Rows are points. Each copy is the shape, with its points in the same order, turned, moved and blurred by noise. Say if it was mirrored as well.
In the rows, zero is written as 128.

Shape (7 x 2):
[[123 180]
 [183  95]
 [100 151]
 [156 163]
 [172  89]
 [120  84]
 [116 160]]
Copy 1, 7 rows:
[[178 163]
 [134  70]
 [146 176]
 [173 122]
 [123  78]
 [ 93 127]
 [162 163]]
Copy 1 is: only turned
Copy 2:
[[ 64 101]
 [130 178]
 [ 97  90]
 [ 73 138]
 [142 174]
 [162 122]
 [ 83 102]]
Copy 2 is: only turned
Copy 3, 7 rows:
[[ 98 177]
 [195 147]
 [ 99 137]
 [134 184]
 [194 134]
 [156  96]
 [104 155]]
Copy 3 is: only turned

Shape (9 x 3):
[[114 116  98]
 [ 97 128 112]
 [141  83 171]
 [189 116 118]
 [ 52 165 128]
 [ 44 105  76]
 [181  83 106]
 [166 142 136]
 [153 141 129]]
Copy 1 (9 x 3):
[[119 109 126]
 [144 107 115]
 [149 159 181]
 [115 201 124]
 [182  74 103]
 [108  51 131]
 [ 87 187 156]
 [144 185 123]
 [148 164 102]]
Copy 1 is: mirrored
Copy 2, 9 rows:
[[149 109 150]
 [160 131 146]
 [ 81 157 148]
 [ 89  88 109]
 [205 170 134]
 [203 127 200]
 [ 81  81 143]
 [110 116  94]
 [120 117 104]]
Copy 2 is: mirrored

Shape (11 x 6):
[[118  93 203  91  82 149]
 [150 114 118  95  96 159]
 [ 87 142 175 112  90 121]
 [ 51 105  85 151 137 133]
 [ 84 157 147  90  93 151]
 [147 147 129 116 173 129]
 [ 52 108 118 171 160  55]
 [125 155 129 102 132 105]
 [ 74  94 181 152  93  55]
 [137 134 125 179 194  91]
 [131  90 124  92 177 127]]
Copy 1, 11 rows:
[[232  73 128 130 157  87]
 [177 111  97 102 157 144]
 [200 108 134 182 145 102]
 [101  68 132 187 162 155]
 [195 126 114 177 180 128]
 [127 150 155 109 163 111]
 [ 95  80 195 204 107 129]
 [160 147 152 143 138 133]
 [179  65 174 194  83  96]
 [ 77 129 174 131 117  91]
 [137  98 181  97 172 136]]
Copy 1 is: only turned
Copy 2:
[[119  75 158 112 120  31]
 [ 95  97 156 134  82 107]
 [134 109 174  81 139  76]
 [175 113 103  72  95 153]
 [112  89 179  77 130 112]
 [131 123 137 163 147 146]
 [203 173  86  70 146 127]
 [112 138 155 118 146 128]
 [177 166 128  67 139  44]
 [191 161 120 165 151 144]
 [118 105  87 152 133 124]]
Copy 2 is: mirrored
Copy 3, 11 rows:
[[ 93 126 111  58 174 148]
 [ 84 148 161 130 148 146]
 [120 134  83 105 153 108]
 [154 180  89 154  83 168]
 [ 82 144  78 135 152 127]
 [125  91 143 171 131 142]
 [228 150  93 142  98 129]
 [130 121 129 167 145 112]
 [199 144  99  70 145 101]
 [180  80 154 158  76 130]
 [141 116 149 159 153 188]]
Copy 3 is: only turned
Copy 4 (11 x 6):
[[145  78 114 134  82  71]
 [152 120 138 140 115 147]
 [ 96 116 138 122 116  74]
 [ 62 110  80 145 173 163]
 [ 87 127 150 158 123  98]
 [161 162 130 128 182 118]
 [ 49 136  42  78 183 119]
 [117 166 134 112 145 112]
 [ 69 108  74  64 118  76]
 [136 135  85  73 230 127]
 [167 148  63 140 162 130]]
Copy 4 is: mirrored

Shape, 11 rows:
[[136 163 105 178  92  72  81 176]
 [169 171 124 114  92 197 148 175]
 [197 199 120 100  75 210 185 161]
 [114 111  94 162 105 129 101  99]
 [118  88  86 113 140 128 169 138]
 [102 134 123 125 134  79 108 107]
 [132 126 105 120 131 138 107 115]
 [143 114 110 151 159 135 168  84]
 [138  83 153 129 144 168 155 136]
 [ 73 132  97 167 163 108 105 126]
 [ 92 124 123 142 108 126 162 109]]
Copy 1, 11 rows:
[[121 190 117 109  93 159  70 194]
 [ 64  70 137 130 147 151  52 135]
 [ 47  37 116 170 153 157  38 127]
 [116 162  77  83 136  97  99 133]
 [ 72 143 128 134 123  49 112 122]
 [124 162  96 122  85 116 149 142]
 [105 128 103  92 109 107 109 124]
 [137 134  97 143 137  73 106  91]
 [119  97 156 114 157  79 120 124]
 [118 206 121  97 113 117 128 108]
 [ 96 152  97 141 154  99 137 136]]
Copy 1 is: mirrored
Copy 2, 11 rows:
[[178  50  85  94 163 117 182 163]
 [207 141 112 131  53 100 149 137]
 [249 170 130 140  47  77 128 142]
 [149 105 134 113 165 159 153 101]
 [126 100 138 157 117 142  83 129]
 [123 102 116  76 169 132 112 138]
 [129 128 125 118 135 126 141 119]
 [147 160 130 147 159 165  95 138]
 [137 147  87 142  93 165  98 111]
 [109  92 135  92 153 180 142 165]
 [163 108 136  96 133 168  91 122]]
Copy 2 is: mirrored

Shape (14 x 9):
[[149 136 109 105  94 152  36 110 176]
 [191 131 121 132 133 104 118 179 183]
 [ 97 180 146 172 154 116 126 183 146]
 [182 187 152 162 110 170 118 144  93]
 [115  87 132 196 117 100  54 133  86]
 [166  91 159 139 117 206  84 129 128]
 [103 178  87 181 145 133 142 111  96]
 [116 127 118 173 113  95 128 109 106]
 [168  84 113  89  98 169  72 186 155]
 [106 133  89  91 140 124 109  87 165]
 [180 157 127 176 128 187 120 186 161]
 [174  84  94 125 187 139  95 147  81]
 [126 152 147 119 128 187  67  91 125]
 [122  91 159 123 171 125 100 127  84]]
Copy 1 (14 x 9):
[[ 72 138 149 159 165 232 131 112 138]
 [120 131 111  83 164 172 134 132 192]
 [141 157  70 107  87 154 187 140 142]
 [ 89 159  46 138  94 178  76 154 173]
 [141 131  73 216 171 129 142 129 126]
 [118 193  88 165 173 201  64 108 124]
 [147 109  86 139  67 169 119 169  97]
 [147 112 119 166 107 128 120 136 133]
 [ 81 180 111 112 225 194 107 136 133]
 [117 117 169 127 130 196 128 102  89]
 [130 184  64 102 139 223 113 172 175]
 [138  91  57 117 200 165 100 124  90]
 [ 94 169 102 164 111 222  95  93 101]
 [144 139  76 138 146 140 104  63  84]]
Copy 1 is: only turned
Copy 2 (14 x 9):
[[145  93 161  54 154  95 167 181  96]
 [106 151  82  66 129 144 144 168 103]
 [117 211 139 126 100 139  85 138 118]
 [188 191 135 118 148 129 157  99  83]
 [118 135 150 161 234 126 100 165 109]
 [152 133 122 139 157  58 185 155  77]
 [139 159 193 171 126 187 124 121  98]
 [113 123 149 152 164 166 109 112 119]
 [150  99  89  92 146  83 146 197  61]
 [122  84 162 119 111 144 148 168 148]
 [139 192 116  99 122 121 176 142  37]
 [159 147  98 180 165 141 174 210 113]
 [162 123 183 118 141  81 176 144 119]
 [150 131 116 180 167  96 128 170 146]]
Copy 2 is: mirrored
Copy 3 (14 x 9):
[[123  94 138 125  78 171 119  90 208]
 [156 112 187  94 158 174  90 127 141]
 [127  84 174 113 150 142 171 195 115]
 [171  90 148 160 161  87 147 103 129]
 [120  69  56  84 156 122 123 166 175]
 [121 142 128 113 120  72 108  98 184]
 [112  74 108 116 170 143 204 116  96]
 [138  98  74 100 150 159 151 140 113]
 [ 94 131 158 139 133 147  60 112 196]
 [ 84 103 125  93  85 195 146  95 120]
 [145 129 195 126 182 112 146 117 170]
 [ 81  70 125  76 175 111  74  90 126]
 [115  92 122 126  74 101 157  95 159]
 [ 94  87 103  77 119  97  96 146 108]]
Copy 3 is: mirrored
